Every row gives one point. Before rounding, the points of a table are all equally far from one centre. They may lie mostly on one side of it. Write the centre, to within rounding.
In the rows, zero is written as 128.

Points:
[[174 148  86]
 [187 124 109]
 [160 119  84]
 [182 157  99]
 [124 123  89]
 [174 140  85]
 [144 171  91]
 [168 110  96]
 [177 148  89]
 [142 164  84]]
Centre: [149 140 119]

Points, 13 rows:
[[116 155 111 102 198 110]
 [123 195 111  77 143 101]
 [142 164  89  57 156 120]
 [ 97 176 127  98 174 129]
 [132 182 122  85 172 112]
 [124 174 135  93 173 128]
 [139 176 111 118 185 121]
 [134 186 111 100 171 137]
 [155 156  95  92 186 111]
 [143 155 125  73 164 143]
 [157 160 127  81 166 115]
 [ 95 179 104  79 155  81]
 [121 155 123  70 177 131]]
Centre: [118 139  99 110 134 114]

Points, 12 rows:
[[116  66 105  89 122 195 147 129 129]
 [120  59 129  73 143 183 113 106 133]
 [ 90  88 111  86 127 194 132  99 151]
 [ 90  86 148 154 136 214 106 111 132]
 [106  61 154  83 110 137 153 141 140]
 [ 67  82 134 109 126 178 130 108 171]
 [107  73  91 103 100 177 120 104 134]
 [107  71 157 100 138 174 133 144 185]
 [121  44 165  97 119 183 138 107 115]
 [ 95  85 118  75 116 156 165 111 147]
 [ 95  78 133  90 111 178 121 165 147]
 [ 80  94 112  79 116 158 115 100 143]]
Centre: [121 100 142 125 133 158 130 119 131]

Points (19 x 14):
[[173  97 124 101  98 122 148 123  65 158 173 130 176 168]
 [179  95 104  86 145 132 168 189  86 164 178 153 147 170]
 [151 110 142 108 115 167 129 144  76 135 193 150 171 181]
 [147  84 108 113 151 150 158 151  98 159 176 123 173 201]
 [167  94 126 102 163 142 192 142  75 151 155 127 175 184]
 [149 125 157  87 163 110 141 166  73 149 154 112 165 166]
 [177  99 119  67 120 124 169 144  92 146 170 130 157 184]
 [195  93 143 102 137 151 154 162 112 145 176 136 153 166]
 [159 109 141  84 152 139 197 140  84 166 174 136 157 158]
 [139 128 118  94 126 155 142 146  91 158 167 103 177 189]
 [140 107  95  99 179 113 192 158  92 136 177 128 126 160]
 [180 124 101  85 137 141 158 146  81 124 168 116 122 178]
 [191  69 125  84 143 125 197 154  78 136 155 156 161 147]
 [162  94 125 108 148 137 201 162  70 145 164 118 164 145]
 [148  91 121  90 162 105 145 145  74 157 191 133 174 166]
 [166  92 128 133 157 152 161 136 102 174 174 111 136 164]
 [174 117 122  89 180 146 146 167  95 139 169 142 171 191]
 [146 103 118  85 173 161 184 147 107 117 161 117 151 183]
 [167 116 101 107 127 105 176 182 109 167 173 139 136 182]]
Centre: [129 106 108 114 136 134 138 141 101 139 113 172 146 141]

Points, 26 rows:
[[ 93 134 129 173 164 149 144 153  95 112 100 164 127 118 167 111  68 176
  149 149]
 [ 82  77 142 201 135 154 144 157 152 116 126 160 139  85 186  90  94 153
  158 112]
 [109 120 106 187 163 152 109 163 108  78 106 136 129 101 200 122  95 174
  137 151]
 [110 120 121 200 181 155 100 155 113  97 144 168 130  68 192  77  83 146
  119 165]
 [136 113 138 181 184 159 128 123 124  92 104 124 116  83 192 103  64 155
  116 145]
 [ 81  91 122 166 184 167 100 139 155 113 125 174 113  89 184 103  66 172
  108 149]
 [113  99 135 173 176 135  96 150 151 109 105 140 105  87 160  93  85 183
   97 103]
 [112  93 131 164 187 149 127 161 159 110 114 139 112  79 199 100  94 160
  121 134]
 [ 86  96 121 190 157 126  95 160 120 136 100 164 149  84 183 121  57 127
  121 129]
 [ 83 111 130 182 177 138 145 147 126  99 147 162 142  93 179 115  86 193
  144 123]
 [100  85 135 191 174 172 100 167 144 120 129 162 109  86 181 141  97 165
  112 172]
 [ 85  97 110 182 164 158 106 149 133 146 107 158 112  70 189 105  73 139
  116 162]
 [103 107 107 195 154 153 136 161 132 134 120 159 140  92 148  75  78 212
  126 150]
 [ 74 105 119 167 175 143 129 134 122  71 117 149 125  84 167 115  95 147
  106 116]
 [101  96 131 171 161 151 139 173 134  77 107 155 117 104 188  91  77 165
  140 146]
 [ 79  88 126 207 155 162 137 137 108 130 133 157 157  96 157  76  74 186
  120 124]
 [ 76 101 141 175 163 150 116 153 150  81 110 167 131  72 202  85  97 147
  109 133]
 [108  95 157 165 166 159 133 164 109 128 161 148 157 101 216  84  79 175
  101 137]
 [ 96  70 145 171 163 165 140 121 139  95  91 156 145  81 158  87  93 184
  102 136]
 [ 99 122 129 171 169 157 118 156 132  86  96 148 114  78 173  78  95 157
  145 120]
 [ 74 130 131 160 199 155  98 162 136 100 119 164 149 102 175  89  85 162
  122 136]
 [ 86 124 141 172 183 168 123 137 113 122 155 136 126 119 197 113  90 192
  116 113]
 [ 80 102 134 183 181 128 114 147 138 118 131 157 131 113 217 114  84 174
  136 118]
 [130  90 120 200 192 143 135 167 144 104 124 144 123  94 188 107  91 170
  120 155]
 [ 98 122 111 213 182 167  98 169 135 110 143 166 122  96 172 100 101 133
  153 133]
 [125  95 146 171 166 161 149 167 125  96 112 183 132  98 196  70  68 162
  116 139]]
Centre: [130 120 134 167 121 146 108 122 143 122 138 161 148 120 163 107 105 146
 114 145]

Points:
[[128 113 177 125 119  66 112  80  81 144 134 172  82 118 177 107 167 114
  134  51 182 144 117 173]
 [ 89 138 153 116 141  83 175  89 131 153  80  97 103 110 193 128 156 114
  107  74 197 134  86 155]
 [ 87 135 160 165 106  58 120  95 124 120 150 131  84 133 187 142 157 121
  141  75 153 162  76 168]
 [ 48 118 167  95 116  93 129  77 158 127  81 139  66 122 163 146 151 107
  110  80 156 140  70 143]
 [ 99 116 189 128 115  87 107 109  69 130  99 153  67 139 177 132 134 122
   72  96 157 176  95 152]
 [ 79 107 167 133 134 120 149  98 105 150  72 163  73 167 157  98 190 138
   89 111 134 146 105 156]
 [ 82 118 167 151 139 105 132  63 150 119  68 130  96 149 139 117 133 113
  105  76 189 164 131 157]
 [125  72 137 113 116  55 155  89 126 106 131 153  70 154 135  67 181 128
  138  43 176 154 129 146]
 [ 89 115 174 114 155  71 146  88 124 162 120 105 103 136 147 138 132  88
  115  98 167 177  97 190]
 [103 131 151 123 120  88 160  96 116 104  95 100  91 167 153 109 131 120
  144  53 157 168  93 185]
 [ 98  94 125 134 120  85  95  96  83 129 143 131  89 174 189 109 128  91
  104  87 188 166 107 187]
 [ 64  81 164 110 112  82 112  64 136 136  54 165 108 134 131 141 138 113
  118  57 162 146 104 112]
 [ 79  91 148 189 122 122 116  71 107 151  86 146  99 133 152  76 140 141
  111  95 169 132 101 167]
 [126 123 186 118 114 115 138 101 117 138  97 160  91 152 187 126 130 118
   94  61 183 143 117 180]
 [106 121 148 119 109 121  95  97 124 139  91 110 102 153 225 146 174 126
   94 100 153 137  63 137]
 [ 91  84 176 151  78  80 113 117 131 120  83 140 107 160 113 157 147  72
   87  96 167 163 107 117]
 [115 115 151 166 104  83 129  75 138 112  78 160 108 142 172 149 147 156
   69  87 159 167  78 154]
 [ 69 155 125 174 124 103 121  82 123 136 121 138 101 160 187 111 162 133
   88 132 189 148  90 168]
 [108 134 165  98 179  96 162  98 140 114 106 128  91 155 188 120 179 132
   80  77 158 134 105 153]
 [ 93 142 171 135 125  96 130  53 106 161 124 149 123 172 161 146 150 102
  109  77 179 146  89 159]
 [128 107 159 121 115  77 148  68  95 114  89 119 103 194 169 110 153 126
   54  98 176 132 106 135]
 [102  97 190 123  97  43 138  90 111 127 109 127  99 138 123  96 191 123
  113 107 160 180  96 169]
 [ 80  87 168 103 103 100 145  58 105 156  92 144  90 137 191 132 133 103
  100 122 160 141  74 125]
 [121 110 183 127  93  81 136  54 109 152 100 142 117 113 166 155 144 114
   90  97 195 151 122 175]
 [ 90 112 132 130 104  67 121  78 112 156  57 169 116 106 170 134 178 103
  138  57 212 139 117 155]
 [107 132 167 152 115 123 125  92 127 163 103 133  84 164 181 109 122  68
   93 114 135 141  62 132]
 [142 109 173 145 103 103 182  86 122 150  90  95 108 143 145 143 161 115
   78  40 129 155 125 147]
 [109 123 165 106 140  73  69  75  83 121  53 126 104 131 160 153 111 107
  105  70 152 138 113 152]]
Centre: [121 127  98 114 111  89 117 112 120 146 119 131  95 116 129 118 149 122
 105  97 145 134 121 122]

Points:
[[149 161 113 119 135 130 131 183  49 121 158 177 145 125  56 120 125 139
  117  75 107 111  99 128]
 [121 147  78 127  71 189 148 180 112 110  74 151 140 153  58 136 140 148
   95  92  89 137 118 169]
 [127 115 118  86 139 143 169 156 116 127 161 136 117 164  55 162  83 150
  127  82 127 144  81 174]
 [130 167  83 132 124 160 142 180 106  92 147 200 159 161 108 153 114 118
  146  63  88 132  69 180]
 [151 145 106 143 120 169 147 139  48 111 112 143 120 126  73 183  80 137
   90  79 119 117 114 184]
 [121  99  88 147 132 164 118 204  98 111 156 193 125 202  71 147 110 139
   91  65 117 158 101 167]
 [170 109  79 140 109 198 149 148  77 103 135 137 153 160 100 132 154 157
   86  85 126  93  81 147]
 [147 124 107 150 137 154 128 139  82 111 106 158  78 150  55 151 116  87
  104 101 101 156  56 144]
 [120 122  96 122 158 154 134 177 116  91 125 183 143 172  59 157 134 161
  134  97 116 171  90 139]
 [135 125  91 137  87 120 131 183  84 102 163 166  91 138  77 182 160 155
   85  82 118 141  81 123]
 [169 141  64 141 119 160 165 176  75 126 116 162 131 162  72 111  90 151
  117  77 114  94  77 158]
 [164 106 105 151 159 176 118 179  83  95 101 190 154 169  64 140 116 124
  124 113 113 155  90 125]
 [194 124 102  89 113 142 106 171  87 104 167 153 124 172  89 154 132 125
  140 106 132 156  97  89]
 [173 159  77 142 128 180 129 181  50 119 103 172 139 183  89 161 124 142
  107  98 124 130  92 140]
 [188  94  73 138 115 162 129 197  95  98 117 168 162 141  97 169  80 162
  118 113  83 152 129 135]
 [198  98 158 181  79 177 151 189  75 129 147 170 170 163 122 145  92 136
  146 169 124 162 132 157]
 [163 133 113 128  88 175 172 156  41 146 159 178 159 158  67 167 102 158
   99 112 133 121 114 130]
 [146 122 143  96  91 161  92 194  53  82  82 174 137 151  97 152 124 125
  123 119  92 182 114 164]
 [166  89 101 139 113 159 173 148  85 126 106 184 163 159  57 140  82 103
   74  95 116 134 112 132]
 [177 125 103 126 135 119 118 161  71 104 134 188 155 153  60 188 121 153
  134 111 123 145 104 181]
 [133 111  93  92 101 115 165 199  52  79 116 171 143 154  69 163  92 140
  119 115 106 114 131 149]
 [167 125  88 147 118 171 137 149  60 104 155 175 161 135 106 180 106 165
  112  77 102 157  86 124]
 [173 106 116 119  76 187 113 186  92 128 119 156 103 142  85 176 102 174
   82 112 100 132 107 101]
 [123 106  93 128 140 147 129 176 109 100 132 212 133 159  90 101 123 188
  111  92 147 122  94 191]
 [162 135 125 137 135 161 153 187  69 109 150 195 130 149  91 141 145 195
  105 124 161 134  96 131]
 [176 120 122 116 120 144 151 143  83  77 158 240 134 152 109 173 121 152
  114 148 115 146 138 162]
 [170  75 120 108 121 153 155 150  76 125 127 147 158 171  70 175  93 161
  119  85  98 157 167 148]
 [140 113  86  89 105 184 157 136  89  85 115 165 103 138 109 185  79 122
   97 114 105 127 121 102]]
Centre: [136 117 123 141  96 150 139 162 103 126 139 156 118 149 119 130 122 120
 131 114 113 134 127 157]
